Every row gives one point. Any point is a mix of the corners, with weights that add up to 1. It lies inside the corners' shape when no weight is negative. Say inside or outside, and name the corners with a negative weight.

Corners:
(1): -23 -65 -2
(2): 36 -9 -1
(3): -41 1 -34
(4): 23 36 53
Points:
-30 -2 -25 -> inside
-32 8 -7 -> outside (2)
-30 -1 -26 -> inside
26 -1 29 -> outside (3)
21 24 40 -> inside
22 5 41 -> outside (3)
-28 -7 -22 -> inside
27 -9 -1 -> inside
-35 0 -28 -> inside

Corners:
(1): 55 -26 -6 50 -35 -69
(2): -21 -4 -16 -25 8 29
(3): -18 -12 27 44 9 -1
(4): -43 -62 -19 -14 -5 32
(5): -15 -53 -52 20 21 -44
(6): 42 -16 29 -1 26 29
(7): 40 10 -40 14 -20 29
Points:
19 -15 -17 19 3 -14 -> outside (4)
-7 -10 -22 -9 9 30 -> outside (1)
20 -8 -10 21 5 0 -> outside (4)
7 -17 -6 26 -1 -4 -> inside

Corners:
(1): -31 -9 -12 -16 -10 2 75 7 20
(2): -36 -3 -42 21 -9 -45 61 -37 35
(3): 10 7 -28 39 39 49 -21 3 -17
(4): 4 -25 -54 20 41 22 -38 20 -26
(5): -16 -39 -10 58 45 33 6 17 -44
(6): -54 42 10 -36 16 -44 40 -18 22
(7): -7 -9 -38 -37 14 -27 46 -36 -13
(8): 7 14 16 -18 -29 -1 -3 -34 6
(9): 107 59 90 -2 -34 -10 -68 -13 45
(10): 11 -14 -35 42 14 20 -1 24 -48
Points:
2 29 9 -2 8 -26 15 -19 8 -> outside (1, 4, 8)
9 21 2 -3 -15 -12 18 -20 17 -> outside (4, 5)
2 8 -3 -6 5 -6 13 -5 7 -> inside
16 -9 -18 30 15 14 4 5 -5 -> outside (6, 8)
17 12 11 -4 -7 -11 -2 -7 7 -> outside (3)
-27 14 -10 -8 11 -20 27 -10 10 -> inside
6 -14 -22 45 20 22 6 13 -7 -> outside (6, 7, 8)
8 6 -6 10 9 -4 10 -3 1 -> outside (8)
9 34 13 -24 -11 -17 19 -28 31 -> outside (4, 5, 10)

Corners:
(1): -7 26 -9 31 16 -4 6 -7 -12 46 -11 -15
(2): 2 -60 40 4 -20 -31 45 -11 40 -48 61 -47
(3): -2 -39 14 -30 -7 27 -47 49 62 31 -41 -21
(4): 18 3 -14 34 -28 22 32 -55 -40 23 -21 4
(5): 14 -57 13 33 1 8 27 -3 1 -1 39 3
(6): -4 31 -5 -33 36 12 -11 -5 10 20 -42 28
(7): -26 5 43 7 -14 14 2 -20 -3 -19 28 19
(8): 24 49 3 30 8 11 -18 -29 -28 27 23 52
(9): 26 -34 43 32 13 6 28 -45 -9 -21 62 -37
(10): 8 26 -40 29 -6 42 -6 -3 -54 8 1 -2
(11): 14 -78 52 12 -6 -44 -24 -11 7 -60 16 -52
(12): 13 39 19 69 -22 11 -3 3 -23 -11 -6 18
(13): 29 15 48 -121 -5 -41 5 93 53 22 -22 24
Points:
-1 -10 31 23 1 -6 23 -13 -7 -24 36 -12 -> outside (3, 4, 8)
5 -27 32 -28 5 -6 -5 10 23 -17 23 -3 -> outside (1, 4, 12)
13 -26 8 32 1 4 8 -21 -5 -5 14 -22 -> outside (7, 13)
9 5 14 -7 -4 1 -3 10 8 13 -4 11 -> outside (9)
5 -28 26 13 -2 -13 -2 -8 3 -15 12 -20 -> inside
-4 4 13 12 -6 13 -1 -10 -12 -5 12 4 -> inside
13 -19 25 14 -3 -11 -6 -14 -3 -15 16 -8 -> inside
13 21 9 7 9 -22 12 -4 -1 19 -15 15 -> outside (3, 7, 9, 10)
10 -14 6 -2 -5 5 2 11 10 7 -10 -15 -> outside (7, 8)

Corners:
(1): -9 38 -17 -21 -50 -49 -6 -23 7 20 33 25 -9 21 -36 9 -18 32
(2): -15 7 25 13 57 -44 -12 38 89 70 -38 -22 22 26 -18 -46 -15 -43
(3): -42 5 -3 -9 -29 22 29 -14 57 -1 69 -15 -33 26 46 22 10 -18
(4): 4 8 -23 17 17 13 33 36 -30 12 -2 40 -30 14 -77 14 24 30
(5): 25 34 -3 57 -37 30 -14 -8 -9 -48 16 17 -38 15 14 -8 47 -8
(6): -39 20 -5 -2 19 -36 23 19 54 8 -19 19 53 39 -17 41 19 -4
(7): -11 44 -1 17 -54 -29 -33 -37 -19 -12 0 -12 -34 21 -12 27 3 -10
(8): 69 -2 49 41 -28 -38 3 16 -16 -11 -23 -53 19 -16 27 -12 34 -29
(9): -21 -23 -83 -28 8 0 58 9 -8 37 11 3 2 11 29 -17 -16 18
(10): 27 33 -17 -45 47 33 1 -7 24 12 -31 -39 -2 22 2 -18 47 -44
(11): -9 44 -3 29 47 36 48 8 8 7 12 58 -13 39 18 -4 5 -4
(12): -77 14 33 4 6 21 -70 -35 -19 69 -1 26 6 -21 23 -26 -27 35
(13): -46 23 -10 19 -38 -9 11 46 16 32 18 24 -46 13 6 -65 0 -25
(14): 37 -64 29 -1 15 31 41 -19 43 25 -94 -52 36 -20 48 2 36 -19
(15): -27 39 -65 -6 37 55 14 -45 13 50 -41 -20 34 -38 18 -88 29 -30
(16): 1 11 -6 31 -21 -1 6 -2 -7 35 2 44 -17 -6 -4 51 27 17
(17): -44 21 22 7 -12 -3 -26 39 52 19 -21 3 13 -37 -23 10 -13 10
(18): -9 -34 -8 -34 -13 53 4 -9 -5 34 -5 0 0 -30 20 3 -11 -53
(19): 2 1 -1 -14 41 -30 15 24 -10 -7 -4 8 -32 -45 -42 -33 67 -16
Points:
-18 5 -7 2 11 14 5 3 12 26 -11 1 -2 -7 9 -17 12 -12 -> outside (1)
-16 5 -3 14 -3 7 13 7 1 7 0 11 -14 -10 6 -8 23 -8 -> outside (1, 2, 10)
-16 15 -9 3 -7 8 6 -3 5 12 -8 2 -1 0 4 -11 15 -6 -> outside (2, 16)
-7 7 -5 0 5 7 8 -5 12 16 -7 1 4 1 6 4 14 -7 -> outside (13)
-6 16 -1 10 -18 -8 2 -1 7 13 -2 3 -11 6 0 -4 11 -6 -> inside
-5 11 -6 5 4 -6 14 5 16 17 -7 0 -1 6 2 -6 17 -3 -> outside (18)

Corners:
(1): 19 -12 -48 44 -4 -14 16 -12 -9 -21 -62 0 -32 -14 25 13 -47 -40 -26 -7
(2): -17 -13 -45 25 35 -33 11 0 30 -24 -43 28 -34 -37 4 -5 -70 16 17 28
(3): 8 45 30 -7 44 -4 11 -40 -5 -4 46 -53 61 49 -44 9 8 14 -10 -32
(4): -25 -12 -33 -11 -30 -56 -6 1 -18 -11 -35 -11 -32 -9 -1 -4 -43 1 41 -29
(5): -11 55 9 21 -8 19 48 -22 -34 -3 6 -2 -29 -21 31 12 -69 13 -2 -5
(6): 23 -20 45 -27 -23 3 9 12 -15 29 21 -66 61 7 5 1 19 -19 -17 33
(7): -60 51 -65 39 -10 -12 18 -17 -4 -25 -47 13 2 -31 -15 -17 1 6 -5 -16
(8): -45 20 17 38 13 -10 -11 -17 14 -64 38 2 11 23 -18 55 43 17 23 -17
(9): 7 45 -38 40 -4 -8 10 -4 -18 1 -52 42 -44 -34 -54 15 -9 1 33 -14
(10): 40 -1 30 -50 -31 21 -2 -75 -48 -20 -7 -19 -7 19 35 -39 -28 -7 -7 43
(11): 34 8 33 -83 3 40 2 -19 31 21 77 -49 20 45 -3 -6 37 -41 -27 10
(12): -37 38 -43 22 -18 -31 15 13 1 -12 -80 39 7 24 -7 48 -2 28 4 -26
(13): 41 31 43 -40 12 20 -33 24 20 -11 40 -25 41 19 28 -26 31 6 29 -18
(14): -30 3 -13 53 -1 -50 44 -32 29 6 -32 50 14 0 3 7 15 25 49 -29
(15): 18 3 -55 26 -22 -19 20 -13 26 7 -38 0 -26 -24 -1 -13 10 57 -23 -29
(16): 12 24 -1 -2 25 24 -46 -38 -6 31 65 -58 79 24 17 21 11 9 -9 2
(17): 12 -32 38 -23 -3 38 -37 -46 -13 6 9 29 15 -16 17 -4 -55 -21 -53 -16
(18): -53 30 -23 17 20 -30 19 -15 -6 18 -64 19 -53 -24 13 3 31 25 8 -39
(19): -33 -24 -19 40 9 15 38 -1 -51 -1 -34 52 -40 14 -11 -19 -57 10 -20 -9
(20): -46 16 -40 60 14 33 11 -29 22 -12 -62 -8 -5 7 -33 16 16 35 48 -50
(21): -19 45 -16 65 1 -38 -6 -7 36 -6 -38 16 -42 24 -17 -22 -15 23 -3 -18
Points:
-6 10 -12 13 8 -9 4 -9 8 -11 -13 3 -4 -4 3 1 -14 10 9 -6 -> inside
-15 18 -14 16 12 -10 6 -11 4 2 -14 -1 0 0 -6 8 -2 11 2 -19 -> outside (10)
-14 24 -10 10 3 -7 5 -14 3 -3 -16 2 0 7 -5 3 0 13 4 -14 -> outside (1)
4 26 -3 -6 5 -6 1 -6 2 1 4 -14 1 -1 -5 8 -5 -1 -11 -6 -> outside (10, 14, 19, 20)
-29 9 -22 1 -20 16 -13 -14 -8 6 -32 -2 -9 11 -24 2 28 12 -13 -19 -> outside (1, 2, 3, 5, 13, 14)
-28 28 9 10 -2 5 9 -35 -29 -3 8 -8 16 -5 1 -1 -1 14 24 -23 -> outside (1, 2, 11, 12, 15, 21)
-18 27 -14 12 -8 -10 20 2 1 8 -37 8 -14 -2 -8 -7 -4 17 10 -33 -> outside (1, 2, 8, 10, 16)

Corners:
(1): 25 40 -11 2 22 -44 57 -8 -45 -31 52 -6 47 47 -62 19 5 9 32 -3
(2): -55 -30 21 -30 30 67 -8 -15 0 26 30 -37 39 9 39 -60 -60 -24 -21 19
(3): 4 21 -12 11 3 60 16 -11 27 0 -17 -13 -3 16 -10 31 2 13 -13 -12
(4): 18 54 -48 -23 10 -22 1 -40 -70 -18 -20 9 -18 -39 11 50 25 6 7 -22
(5): 26 21 -17 -15 -8 32 -25 -40 -59 6 36 11 -59 -28 17 14 -5 -4 -3 -29
(6): 44 -23 46 18 -24 9 29 25 29 -8 21 -31 40 26 35 39 -10 15 6 57
(7): 37 8 -36 -61 -8 10 11 -14 -21 -39 -21 37 -15 11 -13 6 10 26 2 -42
(8): 40 52 14 -60 -9 -19 16 -75 -5 8 -29 39 -41 -10 8 6 13 17 2 -14
(9): -49 3 37 7 8 33 12 5 69 -7 42 -60 -24 15 19 -11 -34 41 -1 48
(10): 41 36 -9 -30 6 -41 -15 -29 -64 12 10 -17 -4 24 -15 28 8 24 35 -17
(11): -27 -44 16 -32 -31 7 13 -34 19 44 67 -43 0 -20 -10 -9 1 -39 -12 -33
(12): -35 -29 27 28 22 61 0 -9 36 -42 1 -46 -33 -4 26 41 35 -9 -17 8
(13): 7 20 -18 -77 -1 11 13 -43 -30 -7 -10 24 -35 -9 0 53 -44 -10 32 -27
(14): -18 -17 -21 -20 -25 -18 42 -58 -84 -17 -3 24 -20 -4 -4 31 18 31 29 -48
(15): -46 -34 38 26 34 69 17 24 15 36 50 -50 48 -2 12 -25 7 12 20 42
(16): 14 26 -3 26 -21 -22 55 5 -4 5 5 -19 28 35 10 -5 48 -21 34 69
(17): -22 -47 -5 64 47 68 -29 23 43 -21 1 -46 11 -17 18 11 -15 -1 14 80
(18): -12 54 -12 -7 3 -30 -18 -8 -9 1 -14 36 13 13 -6 48 31 -1 2 -4
(19): 16 61 -3 -51 -25 31 -52 -64 6 19 -11 14 10 -16 43 -11 2 -3 15 -37
(20): -60 -1 49 24 -9 28 -13 57 24 -25 -22 -45 23 -25 7 -8 -17 2 12 40
(21): -16 -36 32 3 12 51 21 -15 79 48 70 -41 -21 -7 49 -31 -25 -24 -5 -39
Points:
11 19 -7 -16 -4 5 5 -23 -19 -9 -2 0 -7 0 -1 24 9 12 14 -5 -> outside (2, 21)
12 10 -8 -19 8 15 1 -31 -23 7 19 1 -1 0 2 19 3 -1 7 -21 -> outside (9, 16, 20)
5 1 9 -13 -2 5 10 -15 -5 -4 30 -11 -1 3 -5 13 0 5 14 -7 -> outside (2, 3, 4, 16)
-10 1 17 -11 -3 32 -8 -23 5 16 16 -16 -9 -5 25 -1 -9 -1 4 3 -> outside (1, 4, 7)
-6 3 16 -1 -2 20 7 0 8 -6 2 -19 7 1 10 11 -2 5 6 14 -> inside
-1 11 2 -5 6 15 5 -8 3 -2 12 -14 4 2 5 10 1 0 8 7 -> outside (14)
1 -13 16 -6 9 37 -2 -1 19 -2 2 -18 -7 -1 9 20 -6 -2 -5 6 -> outside (1, 4, 9, 14, 16, 19)
4 6 2 -15 3 12 10 -26 1 6 18 -8 -7 4 8 12 4 2 6 -8 -> outside (20)

Corners:
(1): 41 21 17 59 0 56 -40 49 -22 -51 6 -3 36 1 -15 -3 30 31 75 -23
(2): -1 -58 15 35 31 33 -81 -17 21 -54 -16 -7 -21 -26 14 -32 42 -11 38 -24
(3): -34 53 -27 18 10 -21 -1 2 27 -19 27 -5 91 11 -26 8 26 -39 -38 -80
(4): -42 14 -56 -16 -18 -8 4 -13 -5 21 9 5 78 11 -47 57 -14 -43 -11 -38
(5): -4 13 46 -24 39 42 -47 26 -32 -45 10 -29 -36 -3 -12 -35 62 52 52 -34
(6): -38 -3 1 48 -24 -38 -2 -55 0 -8 36 13 46 9 -45 82 -13 -17 -8 -25
(7): -21 15 -74 -30 -50 -55 16 1 -4 -3 12 8 39 -15 25 26 -1 1 -21 -7
(8): 51 -45 -15 30 4 -16 58 23 7 16 -28 27 -27 16 -18 3 -37 8 -29 1
(9): -29 7 -46 -2 -20 21 23 -40 4 23 35 8 33 -24 -47 42 40 -43 -5 -38
(10): 32 11 18 10 3 60 -70 17 5 -13 35 -11 -35 13 1 -11 18 21 35 -40
(11): 11 -3 34 16 -10 30 -17 -10 40 18 -11 6 8 -2 14 18 -6 -10 39 52
(12): 93 -35 27 20 29 36 1 -33 29 25 -49 28 10 24 3 -27 12 47 7 27
(13): 28 -63 27 5 -10 24 22 25 21 -6 23 34 -27 44 6 6 -1 26 -14 13
(14): -24 -25 -26 -11 -45 -17 31 -49 -4 -4 37 7 47 -19 -86 44 -23 -42 -19 -31
(15): 18 -24 -19 -1 14 -40 20 9 -2 19 -11 14 -14 51 -26 -55 1 14 12 63
(16): 32 -56 26 41 12 -10 19 15 19 43 2 -28 -2 38 -11 -7 9 19 20 42
(17): 52 -47 53 3 -5 -37 34 13 -55 34 3 32 -23 38 24 -13 -32 -10 17 21
(18): 45 4 0 65 59 70 -19 0 -6 -60 0 -47 -10 -25 47 -13 48 -7 15 -1
(19): 33 -47 14 38 11 19 43 -33 45 27 -5 -5 -38 72 51 -22 4 19 43 8
(20): -13 4 -54 33 -77 7 -38 -37 0 -23 -20 -31 14 26 -27 22 27 -41 -29 -15
(21): -51 1 -8 15 -38 27 -18 -34 16 -16 14 10 27 -28 10 -8 -22 0 -22 -27
Points:
5 -8 1 24 -1 9 -5 -11 2 -9 9 0 13 8 -12 11 10 0 13 -7 -> inside
13 -13 -6 27 -11 16 -1 -3 11 0 6 3 16 10 -2 15 10 -7 4 -11 -> outside (5, 14, 15)
9 -13 3 22 -4 5 -1 -9 6 -7 6 4 7 7 -4 2 6 4 5 -8 -> outside (4)
10 -27 8 34 5 25 -2 -14 19 -6 -2 0 -4 19 0 8 12 9 15 8 -> outside (3, 7, 10, 14, 17)
0 -8 -1 19 -1 6 1 -12 10 -4 10 -1 12 17 -5 6 9 0 9 -17 -> inside
12 -16 -7 8 -9 16 -2 -9 -3 -8 3 2 2 3 -11 -2 6 -2 12 -3 -> outside (3, 6, 16)
5 -18 -17 20 -13 18 -11 -20 10 -5 11 -3 13 5 -11 8 13 2 10 -5 -> outside (3, 5, 8, 11, 17)
17 -19 -1 13 1 6 1 -1 5 2 -2 0 0 18 -3 -13 9 1 10 4 -> outside (6)
14 -6 1 17 4 11 0 -3 9 1 9 18 14 8 2 4 1 -2 9 -10 -> outside (5, 14, 16, 20)

Corners:
(1): 25 -12 -27 -11 23 -68 33 38 -72 8 -9 3 20 -4 5 -6 -2 -33 -15 12
(2): -18 49 17 34 73 -10 50 -2 -15 18 -30 -20 4 -33 -26 39 11 8 18 -44
(3): -49 35 45 -5 53 8 4 29 20 47 -51 -4 11 -29 -2 31 36 6 1 -54
(4): 13 -10 -15 14 0 -58 -18 0 -39 -13 -16 34 -7 -21 17 1 -2 -16 8 -30
(5): -6 -24 27 42 -10 -18 -1 7 -30 -21 15 12 -43 24 24 -16 27 -15 10 3
(6): -40 73 36 39 112 4 -3 36 11 70 -28 -23 -10 -28 -8 63 8 -19 33 -73
(7): 49 11 12 -26 20 -4 -7 1 -24 20 6 -18 17 -16 15 -29 14 1 8 12
(8): -41 -61 10 23 -45 10 4 10 78 7 24 32 13 32 2 -43 1 47 -17 56
(9): 18 -10 -17 -4 24 -6 21 8 -71 -16 2 7 -2 -18 26 27 -29 -3 -38 32
(10): 85 -7 21 -40 -29 -45 -15 -24 -48 -38 34 14 29 3 27 17 -2 -16 9 16
(11): -2 -63 17 34 -72 26 -31 5 48 37 -4 33 14 23 -12 -11 32 17 -16 28
(12): 1 76 15 16 85 27 -19 36 -17 8 -34 14 2 -6 -8 46 50 -6 6 -33
(13): -2 12 8 -19 18 -16 -26 8 -35 8 -58 6 -5 14 9 -1 -17 -1 2 35
(14): 2 23 23 -28 55 -1 17 27 13 20 -37 28 -20 -31 -14 58 25 -38 18 10
(15): -17 11 -22 -2 -9 -33 -18 -22 -58 32 12 -15 11 -9 -9 -16 9 -10 -12 42
(16): 2 -18 -22 -15 -42 -25 31 0 -17 0 16 7 16 -1 15 -13 -17 -28 -23 1
(17): -48 -67 23 14 -26 63 -14 -18 49 48 27 41 35 39 -20 -60 -10 44 -25 44
(18): -20 -79 12 16 -48 31 5 -10 55 -12 -4 41 54 11 26 -21 -5 17 7 61
(19): -60 40 38 52 34 17 -9 39 -1 14 -3 -9 -19 -19 -33 4 -2 3 12 -19
(20): 2 3 -15 -39 -16 18 -32 11 -50 -19 23 -2 -26 13 22 20 12 1 23 20
(21): 11 -34 -36 -54 -7 -31 -20 5 -36 -34 -21 -12 7 -4 -5 3 -2 -30 -32 26
Points:
-10 -1 11 2 14 4 -3 12 -7 15 -9 6 7 1 1 5 6 1 -3 12 -> outside (4)
6 32 15 11 55 -4 -3 24 -21 23 -11 3 -2 -12 -3 27 2 -3 14 -14 -> outside (3, 5, 15, 16, 18, 21)
-2 -12 4 -3 -2 -7 -1 7 -14 1 -7 12 7 -1 7 0 7 -3 -4 13 -> outside (6)
-7 1 8 -1 9 -3 -7 7 -16 9 -7 7 2 1 2 4 2 0 1 13 -> inside
19 -4 -14 -19 7 -27 -5 4 -43 -10 -7 7 5 -3 21 9 -3 -18 -5 26 -> outside (2, 3, 11, 17, 19)
